Each row is a point. Each copy is the shape, with its points in the same order, stretched, turned, moved and blurred by noise. Is it also mirrored, or only turned?

Shape, 6 rows:
[[-0.9  4.2  7.0]
 [ 5.9 -0.5  5.9]
 [ 3.6 -2.4  0.4]
 [-3.8  2.2 -3.4]
 [ 0.6 -1.4  5.2]
 [-0.2  3.6 -5.1]]
Copy 1, 6 rows:
[[-3.5  5.0  5.4]
 [ 4.5  2.8  5.8]
 [ 4.1 -0.6  1.1]
 [-4.7 -0.2 -3.9]
 [ 0.3  0.1  5.4]
 [-1.4  1.7 -5.3]]
Copy 1 is: only turned
Copy 2, 6 rows:
[[ 1.0  3.0  8.4]
 [ 6.5 -2.6  6.2]
 [ 3.6 -3.4  0.0]
 [-3.5  3.0 -2.1]
 [ 1.1 -2.6  5.5]
 [-0.3  4.9 -3.2]]
Copy 2 is: only turned
Copy 3 (6 x 3):
[[-2.3  6.3  6.0]
 [ 4.6  1.8  5.6]
 [ 2.3 -1.0  0.7]
 [-6.9  1.8 -5.2]
 [-0.6  0.8  4.9]
 [-2.0  2.0 -7.0]]
Copy 3 is: only turned

Shape (7 x 4):
[[-0.6  5.0 -1.9  6.9]
 [ 1.0  9.1 -0.7 -0.8]
 [-0.1 -4.0 -2.7  3.7]
 [ 2.0  1.7  7.4 -6.3]
 [ 4.0 -1.2 -3.3  5.5]
 [ 2.0 -2.4  2.1  1.6]
 [-0.1  1.9 -4.7  4.3]]
Copy 1 (7 x 4):
[[ 0.9  5.2 -1.3  8.3]
 [ 1.0  9.3 -2.6  0.8]
 [ 0.7 -4.0  0.7  5.0]
 [-0.8  4.7  6.1 -6.4]
 [ 5.1 -1.9 -0.6  5.5]
 [ 1.9 -1.1  4.1  1.6]
 [ 0.9  1.0 -3.1  6.2]]
Copy 1 is: only turned
Copy 2, 7 rows:
[[-1.6  1.7 -1.8  8.2]
 [ 0.9  7.9  1.7  1.9]
 [-0.2 -4.8 -2.7  2.9]
 [ 0.8  2.3  8.4 -5.2]
 [ 3.4 -3.2 -3.1  6.2]
 [ 0.9 -3.0  2.8  0.8]
 [-0.6  1.4 -4.7  4.2]]
Copy 2 is: only turned
Copy 3 (7 x 4):
[[-0.3  0.9 -1.0  6.5]
 [-1.1  7.6  1.1  1.2]
 [ 1.3 -5.7 -2.8 -0.4]
 [-0.6  2.8  7.5 -7.2]
 [ 5.4 -3.4 -2.8  2.3]
 [ 1.9 -3.6  2.6 -2.1]
 [ 0.7 -0.4 -4.0  2.3]]
Copy 3 is: only turned
Copy 4:
[[-0.2  2.2  3.1  8.5]
 [ 1.0  8.1  1.9  1.3]
 [ 2.2 -4.9  1.8  4.3]
 [ 0.2  3.0  5.7 -7.2]
 [ 5.3 -2.8  1.5  5.0]
 [ 2.2 -2.4  4.7  0.9]
 [ 0.6  0.3  0.0  6.8]]
Copy 4 is: only turned

Shape (14 x 8):
[[ 7.0  3.8  0.4 -0.6 -1.5 -2.9  0.8  6.5]
 [-1.9 -7.4  0.7 -4.3  3.5  5.6  1.2  5.8]
 [-4.1  4.1  3.5  6.7 -1.4  4.3  4.5  4.5]
 [-1.4  4.9 -1.7 -1.4 -2.0  1.4  0.3 -1.0]
 [-1.3 -2.4  1.9 -4.5  2.4 -5.6  2.2 -5.0]
 [ 4.1 -1.0 -3.3 -0.4 -2.0  1.2 -0.1  2.8]
 [-0.9 -5.4  4.0  5.1 -3.6  4.7  3.1 -3.3]
 [ 5.2  1.2  3.2 -3.7  3.8 -0.5 -3.7  0.3]
 [ 7.0 -3.7  0.8 -4.5  8.7  5.0  1.6 -1.6]
 [ 0.9 -7.5  2.6  2.6 -4.0  0.5 -0.2  6.5]
 [ 0.1 -3.1 -0.3 -4.5  2.7  4.7  0.0 -4.4]
 [-5.6  5.0 -4.8  6.0  0.0 -0.9  0.6 -1.2]
 [-1.7 -3.4  2.5 -4.0  3.8 -4.6  2.2 -5.0]
 [ 7.1 -5.7  3.5  4.7  4.0 -4.9 -4.4 -5.3]]
Copy 1, 14 rows:
[[  5.5   1.6   2.6   0.4  -5.2  -3.4  -2.4   5.1]
 [  0.4  -9.7   1.0  -2.6   1.1   5.2  -3.6   3.2]
 [ -1.0  -0.1   0.8   9.6  -0.9   3.8   2.5   3.4]
 [  1.2   4.9  -1.1  -0.1  -1.1   1.6   1.3  -0.2]
 [ -5.8  -1.7   0.1  -5.6  -0.7  -3.7  -1.3  -1.8]
 [  6.6  -1.2   0.3   0.2  -2.0   0.2  -2.4   0.0]
 [ -1.9  -3.6   3.3   6.7   0.7   2.3  -2.4  -6.3]
 [  1.7   2.4   4.6  -5.6   2.2  -2.5  -5.7   3.5]
 [  4.9  -5.5   7.6  -6.4   4.5  -0.6   0.6   0.9]
 [  1.5  -6.7   0.6   4.3  -2.4   1.6  -7.8  -0.2]
 [ -0.3  -2.6   2.4  -5.2   4.0   2.5  -0.9  -3.1]
 [ -1.4   3.4  -7.3   6.6   1.3  -1.1   4.1   0.6]
 [ -6.7  -3.1   1.0  -5.2   0.5  -3.7  -1.0  -1.7]
 [ -0.6  -2.6   4.3   0.9   4.7 -10.0  -7.0  -2.3]]
Copy 1 is: only turned
Copy 2 (14 x 8):
[[ -1.0   1.7   0.2   2.2  -4.1  -2.4   3.8   5.5]
 [  5.5  -9.5   1.7  -2.1   1.8   0.2  -1.3  -0.7]
 [ -1.9  -0.6   1.8  -0.5   1.4  11.1   3.9   2.8]
 [ -3.2   1.4  -4.0  -3.4  -3.0   3.6   0.5  -0.5]
 [ -4.3  -0.9  -1.3   1.1  -2.1  -3.3  -0.5  -9.4]
 [  2.7  -1.6  -3.2   0.9  -4.4   0.9   1.7   2.8]
 [  2.7  -4.2   3.1   1.8  -5.0   9.1   2.1  -6.0]
 [  2.5   2.3   4.0  -1.1  -4.0  -5.2  -2.6  -2.9]
 [  9.4  -0.8   3.2  -3.8  -0.3  -4.0   2.2  -6.0]
 [  2.6  -7.6   2.6   6.7  -3.2   3.1  -0.8   2.1]
 [  3.4  -2.8  -0.8  -4.7  -3.1   0.2  -1.7  -6.7]
 [ -3.7   4.1  -6.8   2.1   2.7   8.0  -0.1   0.6]
 [ -3.1  -1.1   0.4   1.4  -1.2  -3.2  -0.8 -10.4]
 [  4.8   4.5   4.3   8.7  -4.5  -2.6  -3.1  -9.5]]
Copy 2 is: only turned
